Each wall is flat, endless, passes through zero and stands at right angles to its row. A trip goes straight from one point to another. Which walls does it cross, in order?
In the rows, zero is written as 128.

Walls:
(1): [ 95 179]
(2): [42 77]
(3): [162 151]
(4): [117  83]
Trips:
[ 75 120] to [ 77 168] => 4
[170  96] to [165  94] => none
[155 124] to [146 175] => 1
[188 108] to [101 100] => 3, 2
[127 152] to [125 150] => none
[136  80] to [143 153] => 2, 3, 4, 1

Walls:
(1): [177 126  69 140 141 146]
(2): [132  54 132 140 109  51]
(3): [ 21 156 133 120 169  59]
Trips:
[ 72  63 215 158 120 175] to [141 141  80  75 150 132] => 2, 1, 3
[192 140 136 157  71 129] to [132 113 181  79 173 111] => 1, 3
[141 156 155 204 222  87] to [109 146  74 126 146 141] => 2
[117  87 105 184 163  79] to [113  82 140 125  58 109] => 1, 3
[143 145 124 150 160 132] to [149  89 201 142  57 157] => 1, 2
[ 93 123 120 128 109  94] to [140 130 154 176 197 151] => 2, 1, 3

Walls:
(1): [178  80 162 156 131 163 170 165  54 170  46 124]
(2): [ 99 223 129 115 178 185 159  63 139 202 171 106]
(3): [147 138 124 155 148 116 178 124 116 203  64 195]
Trips:
[156  67  95 174  41 158 139 121 118 205 123 133] to [195 210 135  94 159 124 161 176 190 145 128 150] => 2, 1
[155 134 123 184 152  82  87 163 133 128 147 121] to [158 172 163 105 118 205 108 139  96 107 160 147] => 2, 1
[152 116 130 156 212 189 141 107 147 179  70 116] to [153  48 122  95 100 155 167 198 165  66 105 144] => 2, 3
[109  81 100  72  96  95 156  62 162 163 196 166] to [112 104 107 195 181 211 131 158  88  48 142  98] => 2, 1
[102  70 114 188 112  86 127 144 104 221 122 175] to [130 164 118 208 133 147 107 121  84 121 115 140] => 2
[187 110 168 117 145 115 111  76 200 167 165 156] to [118 101 110 154 120 128 112  78 136 131 167 126] => 3

Walls:
(1): [157 157 101 141 152 139 131 170 153 152 172 119 193 142 114  88 110 106
 179 150]
(2): [182 135 105  59 138  91 122 124 109 164 124  57  90 146 135  91 158 118
 165 175]
(3): [150 140 113 177 127 166 123 153 149 180  93 134 139 125 187 166 102 104
 100  70]
Trips:
[162 112 126  87 153 100 112 151  98  86 178  81  83 168 108  98 115 134
 163 162] to [ 46 142 137 186 133 113  80  90 118 169  96 112 166 149 146 148 178 164
  92 164] => 1, 2, 3
[ 75  81 143 126 128 144 143  71 146 124 110 165  73 138 146 167 122 125
 112 130] to [115 179  80 121  89 152 143 114 102 103 145 131 122 140 136  54 116 191
 164 120] => 3, 2, 1
[115 159 166 103 123 156 170  88 109 134 112 117 193 121 180 186 134 134
 107 105] to [156 155  98  92 131 181 132 106 144 157 172 185 126 122 129 106 115 155
 108  93] => 1
[119 164 171 147 159 170 175  65 140 131 106 172 110 141 151  89 134  93
 122  89] to [157 105 162  99 106  69 149 119 111 129 161 124 125  90 107  17 224 115
 115  70] => 3, 2
[136 138 149  77 154  82 157 151 110 129 111 146  68 112 137 151 120 141
 105 135] to [120 129 149  69 129 158  59 166 141   7 108 186 143 126 133  80 135 129
 142 134] => 2
[166  71 102 129  60 107 121 126  54 168 115  91  81 146 136 119 124  96
 110 108] to [106 128 144 160 192 126 114 170 167 101 164 102 129 126  66 118  83 180
 107 155] => 3, 1, 2
[107  92 150 148 135 127 100  94 166 158 156 106 158 145 123  25 137 116
 101 160] to [164 121 117 199 144 126 152 131 104 126 134  85 171 103 108 108 144 151
 143  80] => 2, 3

Walls:
(1): [ 73 143 116  97 111 130 127 103 100 186 136 144 134  93  95 131 145 215
 116  99 108 144  49  47  87 149   7 140 133  95 148 112 121 138 101  77
  65 116  74 105 148 142 164 105 147 142 121 128]
(2): [148  94 132 134  87 147 143 170 187 143  96 128 129 119 160  42 156 146
  58  85 107 176 164 103 126  87 146 108 163 128 118 166  79 151 153  55
 133 136  89 138 212 196 129 136 136  40 115 148]
(3): [160  45 171  10 123 128 132  74 122 149 120 187 216 154 138 171 115 166
 121 112 113 198 125  74 108 135 150 145 145 122 170 223  99 112 142 127
 190 124  96 145  95 181  95 157  68 104 187 182]
(4): [142 109 192 174  65  99 126 161 141 110  79 122 157 127 115 144  83 101
 114 114 144  83 172 186 161 139  90  87 166  14 120  67 160 187 116 147
 136 165 143 119 132 103 149 157 162 100 103 146]
(5): [ 68  87 142 136 147  99 131 123 125  77 161 144 101 112 123 211 113 148
 141 137  95 110 159 154 129 121 127 172 160 137 132  93 114  76 100 143
 127 128  61 143 122 121 124 118 143 112 162 102]
Trips:
[126  78 149 181 168 109 115 113 127 117 133 187 120  76  78 123  76 218
 149 116 136 180 168 170  84 108 147 171 158 129  98  97 129 189 126 199
 125 141 152 149 169 120  83  68 114 121 109 119] to [124 127 209 137  93 128 121 174  91 125 158 163 168 104 128 114 135 117
 100  67 126 102 147 126  54 100 103 147  10 133  53 101  85 113 104  95
 136 153 128 131 154 118 171 186 125 147 135 138] => 2, 1, 5
[123  79 103 141 118  86  59 154 149 179 119 149 116 112 189  89 101  95
 115  91 107 130 161 124 123  85 118 142  81 166 133  55 103 149  45 165
  64 124 174 113 143  68 165 137 111  90  66 132] to [117 183 133 156  79 141 163  65 177 119 119 117 159 145 100  66 148 160
  51 165  70 145  76  94 148  78 158 179 115 114 139 112 109 116 147 147
 155 118  89  85 142 141 197 174  65  98 117 138] => 1, 4, 3
[136 140 145 122 175 158 180 162 141 156 173 140 154 144 133 158 101 164
 133 114 129 173 108 128 190 126 184 134  98 115 125 118 177 150 106  68
 131 176  92  89 102 158 166 122 115  90 122  70] to [128 196 106 109 159  82 108 144 143 112 128 112 160 174 141  45  93 122
  84 119 130  98  92 191 171 117 162 133 128 100 133 174 116 175 125 136
 134  97 125 126 112 140  92 106 135 185 110 112] => 5, 1, 3, 4, 2

Walls:
(1): [112 168 119 133 146  99 143 101 183 109 231 165 136 128 109 100 149  46
 103 136 126 171 115  84 138 144 163 146 107  34 132 106 141 125  22  77
 170 103 203  88 129 167 137 112 114 132  80 133]
(2): [123 153  87 202 149 175 125 130 126  73 127 148  75 118  65 117  89 167
 169 126 152  76 109 128 124 143 138  86 204 108 120 139  70 123 106 124
 145 122  95 117 178 161  97 106 115 180 108 177]
(3): [ 53 133 109 108 141 146 103 135 173 103  93 129 130  91 126 134 140 102
 101 156 114 120 154 158 169 197 150 105  89 171  90 117 154 141  87  98
  57 132  62 150 151 140 137 100 140  23 125 129]
(4): [215 101 114 100 157 137 104 100 162 149 107  95 167 130 144 155 154  90
 155  76 196 175  87  76 125  82 124  86 165 149 159  64 159  93 135 160
 205 126 181  70 129 157 205 154 129 136 181 120]
Trips:
[136 132 187 153 195 121 103 152 168 137 140  98 137 113 125  90  60 107
 156 221 106 118 141 139 156  69 158 135 107  99 117 181 122 102 109 133
 202 107  62 110 148 111 101 138  90 194 114  91] to [124 105  62  93 122 125  96  90 105 135 178 148 159  65 124 200 119 139
 119 135 151 131  95  97  66  53 142 101 105  67 135 121  70  75 151 149
 119 125 145 178 159  74 124 133 204 145 169  97] => 4, 1, 2
[162 133 141 119 111 100  88 129  68 182  58 165 109 126 127 152 160  95
 197  89 141 175 142 107 136 145 146 110 186 148  55 131 163 169 153  92
 159 117  77 130 107 148  69 144 145 111  90 143] to [123  89 177 132  86 123 131 214 122 110 123 142 141  92 131 131 162 147
 148  83 173 169 109 142  75 212 224  96  90 126  73 141  66 149 131 118
 162 203 124 121 142 104 121 110 181  98 194  81] => 2, 4
[163 158  93  66 172  62 118 113 117 134  90  93  81 145  69 125 114 157
 115 117 110 183 143 132 128  70  98 121 162 120  79  97 128 127 130 144
 135 119 165 136 138 170 131 118 109 173 123 166] to [176 146  88  96  85 119  95 177 244 133  91 130  51 149 187 149  96 126
 134 121 163 125  78 123 181 228 111 117 112 138 151 172  86 132 154 168
 116 120 135 193 108 168 151 158 124 129 172 135] => 1, 3
[147 112 100 146  85 108  88 168 126 101 109  68  99 133 113  91 146 150
  94 121  63 108 171 185 108 194 149 121 162 134 140 192 128  83 140 175
 159 169  47 116 136 163 117 161 140 107  75 131] to [166 176 112 125 121 128  74 176 109 139 127 103 120 115  77 178 175  67
 148 130 116 101 169  84 128  55 137 117 121 206 129 150  95 122 124  94
 140 160 113 101 145  87  82  95 135 111 168 164] => 4
[151 115 150 158 200 155  88 185 184 135 158 174 135 130 100 126 147 106
 159 100  86 170 136 238  80  92 179  57 147 165 135 214 149 109 174 120
  86 140 141 181 146  77 135  88 173  94  57 163] to [167 149 120 192 128 127 130 202 111 139  81 125 134 147 124  70 103  89
 149  93 118 180 147 118 179 125  87 162 104 185 147  98 118 119 150 149
 158 133 118 129 175 163 117 169 114 110  93 131] => 4, 3
[132 116 106 138 176 126 135  82 100 118  60 164 203 131 121 120 180 136
  76 139 126 112 122 150 128  68 137 100 143 126  85 136  64 191 146 142
 105 185 189 100  79 142  86 193 147 106 154 117] to [150  92 118  78 225  42  93 137 167 157 178 147 164 136 187 129  61 165
  75 170 114 122 183  58  64 115 134  83 179  83 194 172 126  64 163  85
 160 134 159  99 141 116 144 191 107 136 178  93] => 1

Walls:
(1): [159 116 167 131 165 154 163  96 120 128 154 117 118 112 110 169  78 157
 149  93 179 166 101 115 153 144 146 120 145 144 133 168 135 141 120 136
 122 156 163 120 133 111  57  80  92 157 125 101]
(2): [101  85 117 155 159  92  79  95  96 170 142 178 108 189 178 136 141  94
 118 181 133 109 132  99 111 106 115 141 137 172 144 122  80 113 165 114
 128 158 108 150 130 110 102 147 131 140  93 122]
(3): [122 182 171 122  91 152 116  63 126 125  88 162 124 100 151 106 128 106
 163 139 148 122 159  39 114 127  76 132 159  76 150 132 119 139 109  69
 134 140 168 154 115  60 130 135  98 175  45 130]
(4): [114 121 140 109 127 125 136 180 139 166 170 146 142  92 145 120  84  98
  87 117 158 119 127  92  68 167 124 121  91 122 137 120 202 102 167 190
 151 112 134 127 108 146 116 157  78  76 141 123]
(5): [132 131 127  99 192 165 114 145 100 141 126  78  86 113 126 109  74 153
 125  81  99 165 101  85 133  63 119 103 162 154 102  90 121 128  79 128
 102 151  98 139 182 104 151 188 112 104 216  71]
(6): [139 122 165 140 102 101  67  86 173  45 194  96 143 160 144 102 132 171
 137 153 110 136 132 154 161 147 153  90 191  83 148 128  74 131 180 117
 131  81 122 136 141 184 111 126  74  97  99  81]
(7): [164 135 184 109  76 167 104 111 112 110 101 147  80 108 154 119  84 146
 127 105  78 155 152  66 161 107 120 134 126  99 123 116 104 108 165 173
 135  87 139  87 149 151 124 154  99 127  90 129]
(8): [113 145 106 121 141  45 154 110  35 142 166  50 175 160 116 111 152 111
  86 118  68 166  46 156 176 101 100 103 157 174 153 109  75  92 114 130
 104 162 154  40 173 156 106 121 136  92 156 177]
Trips:
[129 122 155 113  67 138 167 122 101 175  68 168 140  97 130 106 161  75
 119  36 135 106 144  79 136 165 100 125 205 172  85 105 142  58  59 134
 147 124 155 162  90 125 123  89 128  70 169 164] to [156 140  91 133 110 119 128 134 131 146 159 159 131 136 105 119  71 169
 124  87 127 175 120  91 116 157  84 138  87 150 123  96 145 153 194 103
 128 128 109 120 178  91 132 162 100 176 133 151] => 1, 8, 2
[ 81 132 115 114 114 185 134 129  93 110 129  99 156 101 101 111 160 152
 134 111 141 159 127  79  74  69 100 159 123 189 155 137 192 122  70 136
 137 154 122 127 201 100 168 145 167 152 106 143] to [ 98  83 126 124  83  85 114 116 114 162 155 200 106 131 117 171 140  90
 157 157 126 108 149  53 160 195 121 105  68  41  79 155 163 130  78 170
 161 179 112 185 175 144 111 155 121 108  91 165] => 4, 8, 2, 7, 5
[ 99 120 107 152 144  78 103 113 131  89 107 186 230 103  98  63 140  76
 175  95 120 182  58 201 132 156 151 169 187 148 139 115 179 148 129 120
 160 116 138 101  90 137 147 102 116 171  79 138] to [ 63  95 146 127 109 154 164 140 173 159 200 105 108 125 105  89  95 137
 126 135 101  96 152 149 165  71 167 119 112 205 175 100  98  91 104 108
  57 182  99 155 111 163 141 120 141 124 155 142] => 3, 2, 5, 6
[ 19  83 176 101 120 120 172  62 114 118 142  50 171 164 110 114 113  68
 141 142  82 131 171  97  93 142  64 159 133 111  94  95 130 175 153 119
 119 162 121 126 118 108 139 138 172 100  89 102] to [111 176 171  95 101 100  82 145  47 154  86 163  96 159  40 130 153  55
 166  93 131 124 159  80 112 112 124 126  99 110 137  82 143 140 112 155
 143  56 135  99 110 206 132  47 133  83 180 137] => 6, 4, 7, 2, 3
[209 179 153 120 179 101 153 110 110 147  89 170 127  97 122 162 140 139
 168 139  74 134 109 129 137 140 137 152  48 122 115 147 136 163 112 112
 118 102 132 186 153 178 173  97 158 134  90 156] to [158 117 122 128  96 176 116 105 104  33 109  69 132 157  60 124 143 145
 123 117  32 147 107 169  83 163  94 148 105  92 105 129 141 176 121 126
 118 123 127 129 116 208  85 162 139 118 140  79] => 3, 6, 8, 5

Walls:
(1): [132 140 214 124 138  64 120 168 125 153 151  85 152 177 149 132 154 165
 185  73  87  83  79 147 125 126 156 199 127 174  82 150 138  91 147 109
 173 179  50 128 106 128  83 109 208 111  91 110]
(2): [ 87  77  98 133 119 113 157  76 135 150  97 130 107 131 131 161 143 137
 123 125 163 174 126  92 133 111 171 140 168 189 108 134 125  87 114 109
 181 101  82 169  91 111 136 207  89 159 150  97]
(3): [165 134 113  55 140 137  93 154 166  99 119 155 190  87  95 129 120 137
  66 162 136 101 165 132 124  39  54 133 101 123  88 129  87 155 211  84
 103 117 129 136 152 111 123  48 158 164 146 171]
(4): [125 152 173 183 122 137 150 122 131 119 125  95 162 171  70 119 155 113
  96 187 138 116 104 137 154 137  83 152 169  89 144 167 165 133 110 107
 116 156 133 127 202 143 125  72 144 124 107 103]
(5): [ 81 140 108  90 134 128 120 184 249 162 204 108 116 120 115 186 113 124
 132 162 154  75 101  67 115 111  51  86 120 121  92  62 109  76 121 162
 191 112 112 112  95  75 133 104  88 114 231 137]
(6): [214 106 170 135 156 155 131 155 158 179  78 124 126  65 125 137 123 140
 129 168  67 176 183 110 163 157 131 147 148 132 128 131 196 171 144 112
 112 148 128 204 156 144 157  96  90 114 154  53]
(7): [166  57 118  82 140 175 179  83 190 125 114  88 132 104 198 172 129 199
 122  91 203 154 145 135 112 115 104 182  96 153 141 122 143  86 108 104
 196 133  81  75 107 158 125 133 110 204 128  84]
(8): [102 125 127 162 115 150 115 126  97  64 111 123 133 100 147  95 120  88
  99 168  97  91 149 104 123 152 173 103 141 157 115 166 117  70 121  79
 102 130  80 120 146 121 140  88 130 126 119 105]
(9): [ 89 163 165 175 152 113 110 188 109 106 150 111 129 136 145 130 135 213
 121 105 133  78 104 168 132 113  66  63 145 115 135 152 128 151 139 156
 110  99  74  58 143 171 116 155 151 104 151 102]
Trips:
[150  72 164 186 102 161 121 123 121 185  74 127 179 192 114  79 116 141
 116 142 171 120 128 135 190 135 163 111  74 101 152 153 216 139 165 161
  51 103 184 163 132 102 126  44 137 104 156 126] to [ 95 150 156 153 159 121 135 131 137 126 117 138 132 105 150  98 170 182
 136 124 129 146  90  97 136  70 116 105 100 140 127 162 127  86 182 100
  96 104 133 151 126  85 130 129 127 155 156  97] => 8, 9, 1, 2, 5, 7, 4
[232 128  89 131 156  85 146 119 151 184 105 108 149 107  60 156 162 117
 102 180 153 112 173 165  90 142 119 161 117 116 111  89 188 121 159 113
  69 121 111 163 176 137 172 105 141 176 129 110] to [ 84 100 180 106 147 137 165  97 182 181  67 192 125 104 147 155 149 142
 137 121 143 157 159 184 111 157 158 138 145 155 112  80 157  73  89 183
 118 127 134 198 142  45 122 130 126 159 174 104] => 2, 5, 4, 3
[155 139 143 177 185 118  93 102 115 145  66  53  82  78 175 116 117 117
 138 145 142  40 153 153 110 153 166 141 186 107  97 120 125 147  76 153
 160 168 122  81 158 145  94 222 133  92 132 149] to [ 55 170  63 109 170 127  92 100 127  99 134 102 153 138 172 193  86 137
 122 128 107 162 103 165 114 138 143  86 113 144 138 181  98 126 107 160
 152 113 132  80 140 113  67 154 145 132 157 120] => 6, 5, 1
[ 97 117 152 135  49 127 103 116 172  72  73 113 131  92  90 108 192 111
 104 129 112 146 118 132 100  99 111 143  64  79 111  94 117 117  77 118
  52 154 113 117 149  98 109  92 145  48 141 126] to [ 60 188 160 121  76 128 143 120  70 169 164 152 118 120 152 112  84 160
 162 102 144  41  99 167 146 110 108 169 141  67 156 117 121 125 129 123
 138 114 108 167 117 119 144 123  87 151 111 138] => 9, 1, 3, 8
[145 145 150 146  97 109 135 103 149 126 124  89 150  88 184 112 113  86
 157 131 118  32 142  84  82 153 124 147 146  69 122 105 107  91 111 172
  96 102 158  53 192 138 114 122 141 115  67  96] to [137 170 152 192  90 135 179  81  65  67  83  55 182 135 153 108  99  96
  86 132 133 133 168 134  66 126 174 152 131 134 122 127 148  78  98 129
 155  91 115 132 162 140 121 174 163 155  88 186] => 5, 7, 9, 2
[166 115 161  56  86 166  83 172 155 142  92 136 142 116 149 119 152 128
  96 102 146 161 116 204  46 112 129 138 124 114 125 137 142 102 129 145
 212 140  98 132 177 100 175 168 148  93 152 135] to [155 117 122 136 117 142 123 182 154 152 173  85 170 125 132 145 177 151
  96 152 102 113 121  87 182 178 122 203 121 138 149 114 175 163  84 116
 151 185 181 103 102  66  98 117 166 135 115 137] => 2, 4, 3
